Each row of a before or after table is a point. The points were changed in one or more steps. Then noise was added and the rows were shuffled. The steps act on how far a point lies along the listed directions, d1 being the first. Name the steps. A step turns or swaps two directions, mirrors them in a line or flattens them onto one, adds a multiple of one to another, or multiplies one. Angles are multiples of 10 degrees, from the lower direction toward the higher: turns from -170 to 170, lines from 10 to 170 but not 90. Use the fewest steps. Two steps may share a direction if one is a turn and the other turns, adds or multiplies; they go together, in the order done. Otherwise the lowest direction goes first.

Directions:
(1): [ 20 -58]
(2): [58 20]
Before:
[[ 14 -10]
 [ 66 -16]
 [-36  23]
 [ 37  72]
 [ 19 -31]
 [ 62  58]
 [ -5 -66]
 [ 72  12]
 [-45   3]
 [  7  22]
 [ 62  52]
 [-24 -59]
 [ -3 -28]]
After:
[[-42   9]
 [ 49  53]
 [ 17  21]
 [ 43   6]
 [ 35 -72]
 [-31 -76]
 [ 59 -34]
 [-26  33]
 [ 11 -16]
 [ 34  48]
 [ -4 -79]
 [ -5 -17]
 [ -6 -82]]
Steps: swap d1 and d2

Directions:
(1): [-41  45 -45]
(2): [-61 -13  42]
(3): [17 59 43]
Before, 14 rows:
[[ -1  -9   1]
 [  4  -8   0]
 [  0 -22 -34]
 [ 16  -4  -7]
 [  5  -6  -6]
 [  8  -4  -6]
 [ 10  -6 -10]
 [ 13  -4  -5]
 [-45 -18  27]
 [-25  11 -20]
 [  8   0 -10]
 [ 13  -3  -7]
 [  3 -15 -11]
 [ -3 -14  -8]]
After (14 x 3):
[[ -6  -1 -28]
 [ -4   0 -36]
 [ -3   5 -14]
 [ -4  34 -24]
 [ -4   5   1]
 [ -4  16  95]
 [ -5   2 -22]
 [ -8  14 -14]
 [ -2   4 -25]
 [  3   2 -21]
 [ -3  -1 -30]
 [ 15  16  37]
 [ -6  14  -2]
 [ -6   5 -11]]
Steps: add 1.5 times d2 to d1; turn d1 and d3 by 130 degrees

Directions:
(1): [-50 -80 -13  16 -41 -17]
(2): [ 83 -37  -5 -33 -28 -33]
(3): [-19   7  66 -57 -47  32]
(4): [-24   5  45 -16  35 -85]
Before (11 x 6):
[[ 10 -12 -11   4   0  -3]
 [ -3 -12  20 -24 -20  -5]
 [ 11  32   3  -3  24 -12]
 [ -2 -11  -3   8  11  10]
 [-95  25  21  17  12  43]
 [ 10   8  21 -13  -4 -25]
 [ 11  -9   2  -3  13  -9]
 [ -7 -16  19 -13  10 -23]
 [  7   8  19  -6   6 -12]
 [  1  31  13  -6  30 -18]
 [-30   4   3  19  12 -12]]
After, 11 rows:
[[ -1 -17   2  -2 -31   7]
 [-26 -36 -14  12 -13  -6]
 [  6 -20  -9  -5 -12  28]
 [-31 -24  -6  10  -9 -14]
 [ 47 -12 -68  45  46 -33]
 [ -2 -23   1   4 -16   2]
 [  1   0 -25  26   5  11]
 [ -9  -8   8  -4  -1  14]
 [ -9   8  10  -6   3  12]
 [ 26  -8   0 -21 -18   7]
 [ -1   1   2   5  18   8]]
Steps: turn d1 and d4 by -140 degrees; swap d2 and d3

Directions:
(1): [-20  11  74  38  27 -49   1  11]
(2): [30 -5  3 13 20 12 95 -5]
(3): [ 15  63  -5 -23  55  23 -10  47]
(4): [  3   2 -36   5 -37 -54  18  69]
(5): [-50  -3  26  18 -34  64  13  43]
(6): [  1 -46  38 -81   6  -7   7  22]
Before (8 x 8):
[[-10   7  61  12  14  11  26  49]
 [-52 -31  43  45 -31  57 -76 -38]
 [ 23  20  31 -10  69 -37  12   5]
 [  3  16  13  -2  12 -42  11  63]
 [ 13   7 -24 -64  41   4  13  32]
 [-14 -41 -44 -21 -68  19 -77   2]
 [-38  52  12  -2 -14  13 -48  54]
 [  7  -1  23 -95  56 -55   6  46]]
After (8 x 8):
[[ -9 -51 -25  13 -57  75   1 -18]
 [ 24 -20  22 -74  67 -76  -8 -37]
 [-25   6  57 -34   0  25   6  29]
 [  5 -33 -25  33 -45 -40   4  36]
 [ -2 -35  57 -27   8  35  -3 -10]
 [ 13 -11  -6 -55  30 -46   8  32]
 [ 26  15   7 -30  62  10 -21 -29]
 [ -4   2  64  -3  41 -20  -5 -10]]
Steps: turn d1 and d4 by -80 degrees; multiply d2 by 0; turn d5 and d6 by 40 degrees; turn d3 and d6 by 40 degrees

Directions:
(1): [-51   9   1  91  55 -27 -19  30  32]
(2): [-30  94 -22 -43  41  20 -43  -2 -28]
(3): [-31   8 -59  15   6 -17  91  -7 -59]
(4): [-57 -26 -55   4 -73 -23 -63  -9 -14]
(5): [-60  18  48  25 -36  73  26 -52  13]
Before (9 x 9):
[[  6 -32  11  -4 -43   1 -40   8  22]
 [-21 -36  -3   0 -72  24  41 -32 -27]
 [ -6   1  12  38  18   7  -2  14  17]
 [ 19 -39 -14 -16 -36 -18 -14  -7 -26]
 [-32  34   6 -25 -11  35  27 -46 -34]
 [  3   9  -6   4   5   5 -32  13  29]
 [-41 -33 -14  36 -36  -7   9  -8 -18]
 [ -5 -29   2  24   3  -6  29   8  -2]
 [  2 -24  18  18 -18 -15 -22   8  15]]
After, 9 rows:
[[ -6   1  39  10  -5  -2 -60   8  28]
 [-29  10 -20 -26 -50  39  88 -45 -70]
 [-10  10  -1 -20 -14  24  90 -49 -53]
 [  5 -15 -15 -40 -47   2 -19 -24 -34]
 [ -9   8  17  51  32   0 -17  27  30]
 [-24   5 -23  23  18  -8  33  10 -21]
 [-69   7 -24  44 -16   3  42 -16 -38]
 [ 10 -12  45 -29 -44  31 -96  -1  49]
 [ 12  -1  23  12  -1  12 -62  16  59]]
Steps: multiply d1 by 1.6; multiply d2 by 0; multiply d3 by 2.5; turn d4 and d5 by 30 degrees
